Every row gives one point. Each copy is the shape, with its points in the same order, turned, moved and blurred by noise. Some copies are also mirrored. Which?
(in the rows, 128 means zero)

Shape (7 x 2):
[[158  86]
 [123 164]
 [169 143]
 [190 129]
 [ 80 174]
 [ 80 170]
 [135 117]]
Copy 1 (7 x 2):
[[184 114]
 [105 141]
 [152 161]
 [176 167]
 [ 68 117]
 [ 72 114]
 [148 118]]
Copy 1 is: only turned
Copy 2 (7 x 2):
[[125 190]
 [149 108]
 [168 154]
 [175 177]
 [120  73]
 [119  76]
 [126 150]]
Copy 2 is: mirrored

Shape (6 x 3):
[[133  80 205]
 [147 137 123]
 [141 127  67]
 [149 165 174]
 [117 173 102]
 [119 166 145]]
Copy 1 (6 x 3):
[[ 71  53 164]
 [138 132 154]
 [178 137 121]
 [ 95 141 186]
 [136 175 132]
 [105 150 149]]
Copy 1 is: only turned
Copy 2 (6 x 3):
[[ 75  51 155]
 [141 124 138]
 [149 159  98]
 [129 112 201]
 [131 175 150]
 [117 141 178]]
Copy 2 is: only turned
Copy 3 (6 x 3):
[[195 112 161]
 [100 118 132]
 [ 72 129  79]
 [103 111 187]
 [ 61 155 137]
 [ 95 144 163]]
Copy 3 is: mirrored
Copy 4 (6 x 3):
[[ 52  78 164]
 [128 133 141]
 [167 142  93]
 [101 149 188]
 [132 182 122]
 [101 172 146]]
Copy 4 is: only turned

Shape (8 x 4):
[[150 185 126 128]
 [122  89 107 135]
 [120 170 217  94]
 [ 83  96 111 115]
 [154 150 134 129]
 [145 176 106 161]
 [114  50 140  99]
 [106  81 162 137]]
Copy 1 (8 x 4):
[[ 88 104 155 144]
 [163 159 124 121]
 [ 60 164 218  98]
 [137 192 111 123]
 [116 117 158 126]
 [116 103 147 172]
 [165 192 131  68]
 [160 189 170 108]]
Copy 1 is: mirrored
Copy 2 (8 x 4):
[[158 122  94 202]
 [136 163 105 113]
 [144  51 163 178]
 [102 141 101 109]
 [167 134 110 173]
 [148 162  93 207]
 [142 130 125  64]
 [128 140 154 106]]
Copy 2 is: mirrored

Shape (10 x 6):
[[ 69 120  85  38 102 155]
 [151 157 177 123 141 136]
 [190 126 151 132  99 152]
 [ 84  70 103 101 130 135]
 [153  93 138  97 129  90]
 [ 52 127 100  97  68 145]
 [151 122  87 142 151 112]
 [178 132 182 155 135 158]
 [189 127 161 135 137 179]
 [177 150 157 153 114 146]]
Copy 1 (10 x 6):
[[ 60 134 119  24 124 108]
 [120 115 183 149  91 136]
 [160  92 139 126  92 178]
 [ 88 129 136  74 185 143]
 [149  96 174  94 158 118]
 [ 77 191 122  52 128 134]
 [125  99 110 152 161 118]
 [136  91 173 163  97 180]
 [128  74 155 146  95 180]
 [149 113 149 157  94 166]]
Copy 1 is: mirrored
Copy 2 (10 x 6):
[[236 161  91 155  75  84]
 [137 110 171 106 106 133]
 [132  99 115  77  90 166]
 [195 115  85 185 113 124]
 [165  74 104 117 138 112]
 [186 142  85 181  38  88]
 [122 132  90 131 147 122]
 [122  99 159 102 104 179]
 [141 117 144  90 109 192]
 [110 107 140  89  91 156]]
Copy 2 is: mirrored

Shape (11 x 8):
[[101  86 165  89 124 194 165 124]
 [166 171 124 142 120  68 108  68]
 [ 66 109 156  88  96 129 176 146]
 [158 131 165 113 158 122  61 113]
 [191 167 180 140 131  96  97 122]
 [151 124 120  29 118 192 162 149]
 [121 138 114 156 118 131 191 102]
 [117 145  66 136 109 119 161 130]
 [117 100 111  86 133 123 203 115]
 [133  70 132  93  85 159 164 131]
 [107 121  95 163 132  69 194 143]]
Copy 1 (11 x 8):
[[168 123 157  75 109 201 152 164]
 [101  69 153 167 160  96  89  95]
 [135 110 133  79  78 137 157 184]
 [135 137 192 133 145 142  56 113]
 [143 113 186 176 174 105  78 145]
 [204  83 136  34 152 162 107 168]
 [125  90 104 133 154 147 167 143]
 [117  89  62 109 148 125 122 138]
 [156  99 116  69 129 128 174 124]
 [200  96 117  99  97 167 137 148]
 [110 134  72 130 139  90 172 130]]
Copy 1 is: mirrored
Copy 2 (11 x 8):
[[ 52 123 128 103 132 176 134 149]
 [206 117 125  82 119 100 131  82]
 [ 49 151 148 142 102 108 152 149]
 [147  71 155  80 164 118  76 126]
 [190  85 174  88 109 141 102 141]
 [ 65 146 122  32 119 145 147 200]
 [131 153 115 119 112 156 187  95]
 [141 170 105 112 158 117 171 134]
 [ 83 135 125  79 132 112 202 109]
 [ 75 100  87 110 110 149 159 154]
 [147 138 143 162 137  99 232 105]]
Copy 2 is: only turned

Shape (14 x 11):
[[147 155 114 107 164 133 132 143 155 150 152]
 [116 134 109 148 116 126  19 119 178 147 149]
 [128 156 106 120 104 125 140 125 163 139 157]
 [126 155 136 142 113 141 138 129 132 112 119]
 [130 145 141 149 113 126 133 151 111 155 133]
 [146 153 149 123 131 133 137 120 177 137 135]
 [150  77 112 136 106 123  98 114 113  98 127]
 [151 163 117 146 125 137 106 154 118 118 133]
 [149 140 117 128 109 153 110 115 111 146 107]
 [149 156 163  48 144 118 137 124 120 147 154]
 [ 87  19 133  70 122 149 129 123 188 145 153]
 [124 158 112 152 157 123  94 108 126 143 149]
 [126 159 146 149 108 193 118 123 113 132 153]
 [ 71 167 112 128 120 130 128 166 144 139 106]]
Copy 1 (14 x 11):
[[173 173 155 105 136 134 146 154 129 147 120]
 [157 157 117 147 151 103  36  90 144 185 104]
 [157 155 138 145  99 120 144 139 154 157 130]
 [119 138 153 143  92 111 122 151 116 124 108]
 [132 119 145 130 107 106 141 147  93 168 106]
 [161 142 187 131 119 110 130 139 149 132 114]
 [161  96  92 149 137 120  96 128 109  94 105]
 [147 159 131 128 104 103 112 159  94 140  93]
 [149 132 134 149  91 134 118 128 104 142  70]
 [190 144 165  82  90 139 161 106  97 126 134]
 [157  36 121  99 155 190 105 125 188 146 166]
 [129 175 140 139 153 115 120 125 100 150 107]
 [129 138 165 171  94 153 104 153  79 148 117]
 [ 83 153 135  99  84 117 119 148 145 171 113]]
Copy 1 is: only turned
Copy 2 (14 x 11):
[[142 156 110 130 144 115 170 156 147 155 145]
 [186 138 124 127  95 123  90  95 199 118 136]
 [126 137 110 135  93 128 170 131 130 130 138]
 [127 139 147 146 119 156 147 141 104 126 118]
 [120 142 141 149 109 124 120 154 106 145 133]
 [153 136 146 147 112 140 181 142 140 149 137]
 [174  92 131 116 137 114 113 115  90 103 127]
 [148 172 124 139 125 136 119 153 106 117 129]
 [162 131 120 122 115 139 121 138  98 162 110]
 [126 159 158  72 123  93 190 161 123 169 133]
 [127   7 135  82 139 110 162 139 180 133 159]
 [144 166 122 139 142 122 118 101 136 152 142]
 [133 150 136 111 107 184 114 143 104 154 161]
 [ 83 139 118 146 123 152 128 152 154 130  86]]
Copy 2 is: only turned

Shape (17 x 12):
[[129 113  95 165 123 148 144 135 140 112 155 164]
 [109 105 114  16 147 137 142  89  41 132 101 150]
 [119 106 145 129 128 128 153 137 144 116 155 136]
 [161 158 118 122  97 141 117  65 155 106 154 170]
 [141 120 135 163 145 120 116 105 159 107 114 199]
 [148 185 152 115 131 118 161 103  91 101  70 169]
 [134 101  99 158  91  99 116 137 146 150 148 147]
 [112 134 101  77  90 127 163  97 149 157 147 101]
 [196 105  97 149 125 133 136 141 155 179 123 111]
 [118 132 141 131 152 144 132 139 135  95  81 114]
 [123 228 220 103 143 148 127 144 128 143 158 128]
 [128 113 145 165 133  82 117 101 110  99 146 119]
 [145 158 196 158 141 128 126 129 142 117 141 145]
 [152 108 118 134 140 122 165 125 146 192 138 132]
 [140  95 107  41 136 120 162 147 125 132 158  99]
 [154 104 101 151 149  86 121  57  82 125 142 114]
 [111 151 110 120 150 101 133 139 156 110 148 110]]
Copy 1 (17 x 12):
[[134 154 111 159 164 125 129 109 122 112 153 152]
 [ 91  82  88  19 143 105 204 152 113 173 146 129]
 [117 106 143 154 147 132 150 110 113 103 147 123]
 [153 111 135 116 108 138 105 129 155 116 195 184]
 [174 116 151 139 153 102 136  90 157 103 135 179]
 [145 138 146  66  99 112 180 158 148  77 120 166]
 [121 122 125 172 126  73 101 105 115 122 153 136]
 [ 73 115 124 121  92 124 136 127 141 146 195  93]
 [173 143 111 179  99 100 128 124 135 165 137  95]
 [129 126 137 105 138 142 137 109 152 103  82 109]
 [127 124 249  98 103 177 144 178  98 115 132 125]
 [136  99 130 120 111 108 124  72  80  85 130 142]
 [160 111 194 139 116 150 136 121 109  95 120 150]
 [138 136 139 168 108  99 168 110 123 161 152 104]
 [113  82 105 110 137 126 164 144 109 139 177  49]
 [152 120  89  93  82  98 132  61  80 125 156 148]
 [126 133 154 112 136 127 111 102 118  96 158  85]]
Copy 1 is: only turned
Copy 2 (17 x 12):
[[146 121  89 103 109 132 114 162 176 131 148 175]
 [119 101 186  12 123  80 121  74  78 171 118 164]
 [133 109 118 121 122 125 139 131 149 110 155 128]
 [121 162  96 107 115 178  82 104 128 105 118 182]
 [156  92  98 127 134 152  99 129 153 111  94 190]
 [108 142 148 103 122 113 154 119 118 107  49 193]
 [106  90  61 111 109 148 116 144 159 141 152 141]
 [ 83 150 111  63 133 153 152  81 149 148 165 121]
 [151 110  69  83 126 186 151 164 125 172 118 120]
 [148 126 161 121 120 122 141 131 169 131  85 123]
 [ 76 172 188 167 167 137 128 161  85 104 120 129]
 [133 110  76 149 101  91 107 108 118 129 115 130]
 [132 130 129 176 132 141 126 144 118  98 114 140]
 [140 106  85  96 164 161 170 133 125 162 148 140]
 [125 111 130  34 125 115 156 116 108 127 166  87]
 [148 129  56 103 113  94 102  85  96 176 103 140]
 [110 130 106 100 157 108 119 130 159 112 125  95]]
Copy 2 is: mirrored

Shape (18 x 12):
[[122 140 142 118 105 156 166 111  68 102 180 108]
 [ 97 125 132  55 103 105 123  89 106  90 150 149]
 [163 140 117 167 141 198  73  80 133 173  79 124]
 [158 122 166  81 142 108 158 107  76  92 147 134]
 [ 76 104 157 108 125 101 178 113  75  31 162 183]
 [171 135  99 197 150 125  44 138 154 152  94 105]
 [125 144  89 116  88 179 127  92  99 102 117 111]
 [ 88 148 168 115 118  73 137  63  76  81 167 115]
 [ 95  81 179 145 194  97  94 172 114 137 107 108]
 [179 141  73 161 146 163  78 106 114 100  64  73]
 [ 91  93 110 127 182  86 135 165 127 160 132 108]
 [141 126 108 127 165 118  84 143 143 145  91  72]
 [ 66 176 145  88 124 148 129 105  80  71 155 109]
 [137 218 112 117 120 149 161  97  97  98 120 153]
 [166 151 130 146 136 172  84 137 188 116 119  90]
 [126 152 120 136 118 164 176  61 149 101 102  94]
 [ 95  93 178 109 207  91  94 163 117 132  92 111]
 [137 117 156 159 114 108  77 178 139 164  47  87]]
Copy 1 (18 x 12):
[[104 174 185 104 169 156 137 101 114 142 141  91]
 [ 93 136 165  43 149 109 128  99 168  91 120 115]
 [138  99  79 155 117 179  61 125 115 146  78 151]
 [158 175 170  33 144 150 124 116 141 107 148 117]
 [108 173 213  58 128 121 212  96 125  72 134 131]
 [179 106  84 188 104 148  65 139 133  91 104 101]
 [ 94 116 133 119 186 141 116 107 102 123  90 107]
 [ 87 205 160  79 123 157 151  89 156  64 128  91]
 [149 113 134 100  39 134 129 165 131 107 159  83]
 [169 109  63 134 156 158  80 136  91  75  88 100]
 [146 111 108 124  78  87 158 129 142 134 188  87]
 [163  90  70 121 109 129  91 162 137 105 132  76]
 [ 52 179 162  88 148 145 140 150 130  97 120  83]
 [119 210 120 125 183 142 143 133 131 116  90 150]
 [147  87 114 156 151 179  98 169 169 106 111  99]
 [112 134  85 108 169 189 164 103 136 128  85 103]
 [152 107 127  67  27 132 129 192 146 107 159  92]
 [190  95 108 134  58 136 101 167 148 135  63  62]]
Copy 1 is: mirrored
Copy 2 (18 x 12):
[[104 123 155 126 133 178 163 150  92 157 174  91]
 [ 94 107 173  46 104 115 175 139 109 135 148 111]
 [168 197 113 130 111 139  84  79  80 137  71 129]
 [141 108 195  96 132 145 187 170  98 167 120  95]
 [115  70 211 115 118 124 213 161 123  84 183 104]
 [154 187 103 150 134  69  59 146 106 145  71 148]
 [110 159 103  97 101 157 145 137  83 116 132  90]
 [101 131 195 115 103  86 196 140 100 169 186  92]
 [108 106 203 166 141  83 102 134 174 151  66 109]
 [140 204  83 143 121 106 126 157  75 117  52  92]
 [116  76 136 130 158  82 105 132 170 164 101  90]
 [115 155 111 125 133  86 107 142 137 168  53 106]
 [ 68 166 166 102 126 144 195 129 136 130 170  94]
 [174 183 121  85 125 154 185 144 127 135 169  98]
 [122 178  92 136 121 133 125 144 119 157  69 182]
 [143 141  86 137  78 147 194 108 103 150 122 106]
 [110 113 205 137 139  78 126 130 182 154  51 102]
 [133 158 143 148  68  99  56 166 165 160  56 111]]
Copy 2 is: mirrored

Shape (18 x 12):
[[ 84 127 106 139  81 116 158 102 131 189 167 165]
 [148 210 134 185 169 132 118  73  81 132 169 160]
 [ 52 131  70 179 140 113  70 149  70 111 160 154]
 [ 57 147 128 117 168  97  98 187  86 120 173 121]
 [121 185 145  74 122  98 145 115  70 117 186  78]
 [ 62 170  56 149 111 152 143 106 128 133  72  96]
 [119  97 135 109 140 110 158 121  93 139 148 165]
 [131 157 162 175  77 141 144 118 128 118 108 169]
 [125 183  74 174 136 189 168  71 163 106  90 156]
 [100 156  90 127 131  86 108  82 147 118 112 147]
 [ 56 162  96  80 132 184 139 175  98 157  85  77]
 [138 136 146  84  87 141  93  88 106  96 127  95]
 [ 91 113 133 170 129 107  97  97 163 107 156 131]
 [ 62 170  92 133 127  91 176 148 122 121 122 113]
 [128 191  91 155  81 133 159 140 159 123 130 168]
 [142 130  77 161  98 112  83  67 134 189 117  96]
 [ 97 107  67  86 100 167 167 172 125  86  89  87]
 [140  94  64 170  89 143 101  98  95 184 114 106]]
Copy 1 (18 x 12):
[[106 108 148 186 125 120  62 152 108 179  98 180]
 [122 176 113 146 167  96  42 136 136 177 140  69]
 [ 61 128  86 172  42  79  89 148 151 194  92  90]
 [ 52 121  76 160  93 123 139 154 187 201 142 113]
 [ 54 134 128 126 177 153 122  79 165 197 142 132]
 [133 156  50 149 107 134 121 111  80 187  51 160]
 [ 95  77 121 141 129 116  92 139 142 114 138 142]
 [119 179 144 188 143 100 122 124  72 111 137 140]
 [187 196  75 139 109 125  54 109  74 140 104 136]
 [149 155 126 113 102  88 108 117 146 171  99 168]
 [ 71 151  29 145 134 195 160 145 124 160  62 177]
 [109 164 162 131 130 171 141  85 149 133  89 120]
 [162 122 162 144  70 121 113 131 128 181 119 109]
 [ 99 118  74 143 108 105 131 106 105 204 131 179]
 [116 192 114 152 102 104  86 119  68 155 135 188]
 [137 135 167 108 129 124  86 155  97 177  34 122]
 [ 75 127  55 109  76 177 151 104  87 111  91 181]
 [ 94 115 138 125 116 126  82 164  66 147  29 122]]
Copy 1 is: only turned
Copy 2 (18 x 12):
[[109 120 100 142 130 129 108 178 126 214 122 123]
 [187 161 140 215 179 111  89 145  95 165 205 133]
 [115  48 113 213 141 172 124 115 130 128 185 167]
 [157  52 153 152 170 181 168 125 113 115 149 118]
 [181 110 169 122 119 146 131 138  57 126 150  73]
 [ 88 129  73 197 134 122  98 145 131  82 113  87]
 [132 119 102 116 165 145 143 119  71 178 141 134]
 [156 141 113 193 148  76 119 118 103 175  81 141]
 [ 77 202 120 208 180  86  79 132 122 124 116 112]
 [102 159 112 172 131  99 170 146 119 130 167 116]
 [132 102  90 143 153 182 106 170 110  42  76  92]
 [162 134 128 127  93  84 127 132  59  96 128 141]
 [111 103 133 141 150  71 146 127 142 141 164 155]
 [108 109 117 175 152 144 138 130 124 135 119  55]
 [118 177 151 203 142 132 124 142 138 165  87 118]
 [144 165  63 146  81  99 103 158 152 134 177 127]
 [ 82 135 114 119 120 161 116  84  99  71  62 110]
 [136 152  40 139  91 130  73 117 139 135 157 153]]
Copy 2 is: only turned

Shape (17 x 12):
[[ 91 112  84 145 150 100 134 120  75 168 117 132]
 [ 65  41 106  76 140 140 140 196 146 144 121 143]
 [136 154 123 120 114 108 112 126  72  79  72  74]
 [193 132 206 108  81 174 154 143 102 134 115  77]
 [100 154 182 129 162 148  94 141 154 142 123 124]
 [121 119  79 158  88 137  94 198 124 146 135 138]
 [152 147 162 138  43 141 142 128 136 147 172 114]
 [149 107 118 200 174 167  88 106 122 162  94 170]
 [139 119 108  97 116 130 159 174 159 117  93 133]
 [120 144 201 127 111 180 210 193 192  84 102 111]
 [161 177 143 101 142  97 152 103 107  76 123  90]
 [186 134  81 176 141 157 151  64 139  89 192 126]
 [122 100 154 184 179  45 106  84 153 172 143 144]
 [129 150 103 188  44 172 110 123 127  56 146  82]
 [151  99 109 138 136 137 110 132 107  98 126  90]
 [137 165 147 119 103 149 146  92 175  89  86  93]
 [126  97 112 131 120  95 138 121 114 123 138 228]]
Copy 1 (17 x 12):
[[178 160 175 151 136 140 126  49 128 153 166 132]
 [203  87 189  66 135 157  91 117  70 145 143  88]
 [137 178  85 162 196 162 126 134 179 166 130 103]
 [144 176  94 100 191  97 142 159 160  90  55 150]
 [183 119 111 148 124  81  90 139 139  86 147 103]
 [ 93 141 174 114 118 145  92  79 115 105 120  74]
 [ 98 161 120 111 143  68 170 123  99  91 110 116]
 [151 146 205 172  87 125  76 130 191 102 150 162]
 [153 126 119  82 107 149 138 141 134 164 106 100]
 [188  79  86 102  99 140 174 186 119  87  65 107]
 [154 175  48 146 150 127 148 138 144 173 140 160]
 [ 86 170 129 143  95 141 156 127 116 115 175 234]
 [160  79 173 199 124  54 121  89 123 171 157 167]
 [ 42 166 119 154 161 173 166 152 112  87 150 116]
 [125 141 133 130 167 159  99 129 134 141 140 161]
 [135 138  87 121 139 114 178 184 175 138 155 117]
 [159 173 194 147  87 105 112 135  80 191 136 132]]
Copy 1 is: only turned
Copy 2 (17 x 12):
[[149 135 116 179  65  85  95 158 130 123 104 122]
 [143 151  99 196  65 119  93  38 140 102 129 196]
 [173 129  66  99 135  62 118 138 175 122 119  87]
 [124  66 110  80 196 104 127 128 156  66 154 164]
 [101 165 103 145 147 155 115 111 101  93 106 124]
 [116 125 148 161 115  43 110  53 108 121 102 115]
 [116  95 178  84 161  98 118 107 103 135 133 159]
 [100  81  98 195  98 131 143 142 102 104  39  90]
 [144 116 126 165 134 108 111  64 191 115 131 130]
 [ 97 115 104 141 237 142  88  62 202 120 118 183]
 [152 154 124 100 159 106 153 161 201 116 124 119]
 [143 102 179 137 137 101 198 159 162 140  21 149]
 [ 77 153 153 135  51 166  80 172 135 111  73 105]
 [149 107 127  86 190  56 147  85 121 182  50 132]
 [157 121 102 117 110  79 144 111 158  88  75 129]
 [167 117 124 106 186 160 125 108 169 143  91 116]
 [ 84 113 137 177  61 117 154 120 152 174 120 131]]
Copy 2 is: only turned
